Each point is reached from the start by the listed moves, each made 0, 1 or 2 times, or once backwards (-1), plus a little noise. Is the number of moves made odd or even? Then give how often each move was made.

Moves:
(1): [  1.9 -28.4 -13.7 -18.0  -0.5  -2.0]
(2): [18.9  7.1  2.7  8.3 -0.8  1.6]
(3): [ -4.1 -16.6  -3.2   2.4 -14.2   4.5]
Start: [ 7.8 12.7 15.9 -2.1 -0.5  0.1]
Points:
[ -6.4  22.5  17.2 -13.4  14.1  -6.1] -> even (0, -1, -1)
[ 22.3   3.3  15.3   8.4 -15.7   7.0] -> even (0, 1, 1)
[ 38.7  -6.8  14.4  19.9 -30.7  11.5] -> even (0, 2, 2)
[ 21.5  31.1  28.6  28.4 -15.8   7.7] -> odd (-1, 1, 1)

Moves:
(1): [ 2.6 -3.6  2.4 -1.3 -4.4  3.3  3.3  1.5 -7.7  3.8  2.8 -0.1]
(2): [  3.1   5.2   7.6  -1.1   0.7  -2.2  -2.3   1.5  -1.9   2.4   5.0 -10.1]
(3): [15.2 -1.5  5.4  8.1  7.3 -0.9  1.2 -6.2  0.2  1.6  0.9 -6.3]
(4): [  2.7   6.2  -0.1  -1.6  -0.9   6.5  -9.1   1.5  -7.4 -14.1   6.4  -6.8]
(5): [ -4.8  -8.2   5.3 -11.2   1.3  -8.4  10.6   3.8  -7.4  -7.1 -10.0  -9.3]
(6): [ 4.1 -0.5  5.7 -4.9  1.6  5.0  1.8 -0.1 -0.6 -6.9  2.7  6.7]
(7): [-4.7  0.1 -2.9 -6.7 -3.0 10.0  0.9  2.0  8.0 -1.2 -0.6 -2.1]
(8): [-5.1 -1.9  7.6  2.4  1.7 10.9 -6.6 -1.9  2.6  0.6 -5.6  4.3]
(9): [  8.2   1.1  -3.9 -16.5   5.2   5.8  -7.7   0.6  -3.4  -4.6   1.2  -3.4]
(10): [-2.6 -9.8 -1.1  0.0 10.4 -1.7 -1.7  3.4  1.0 -1.9  5.7 -0.7]
(11): [ -1.7   0.9   0.1 -12.5   4.0   2.7   0.7  -8.2  -0.1  -3.1  -2.3  -4.2]
(12): [-2.0 -7.5  1.6 -2.0 -8.1 -1.1 -2.6  0.4  4.6  2.1  4.3 -0.5]
Start: [  9.2   0.2 -10.4   8.9   1.1  -6.3 -14.9  -2.0  -3.6   2.4  -6.7   1.9]
Points:
[ 34.3 -36.4  -9.1 -32.4  58.5 -39.9   3.7 -18.8 -19.9 -28.9 -18.2 -36.0] -> odd (-1, -1, 2, 0, 2, 0, -1, -1, 1, 2, 2, 0)
[ 44.2  21.2  19.7 -41.3  21.3   0.8 -30.6  -8.6 -62.6 -32.0 -17.8 -66.8] -> even (1, 2, 1, 2, 2, -1, -1, 1, 2, -1, 1, -1)
[  8.7 -35.3  46.2  13.7 -17.7   4.3  -6.0   9.1 -25.8  -8.9  -6.4 -16.3] -> even (2, 1, 1, 1, 2, 1, 0, 2, -1, 0, -1, 2)
[-19.4 -15.2  -5.1 -10.7 -16.7  32.0  -7.7 -16.6  21.8  10.0  -9.9  45.8] -> odd (1, -1, -1, -1, -1, 2, 1, 1, -1, 0, 2, 1)
[ 44.7  -2.7  15.0 -15.5  10.6 -10.5  27.7  -5.2 -27.6 -19.7 -20.5 -22.8] -> odd (1, 0, 2, 0, 2, 2, 1, -1, 0, -1, 0, -1)
[ 28.6   3.9   5.4 -41.7  18.2 -13.4  -0.3  11.7 -40.2 -44.3  -7.7 -27.9] -> odd (0, 1, 0, 1, 2, 2, 0, -1, 1, 0, 0, -1)
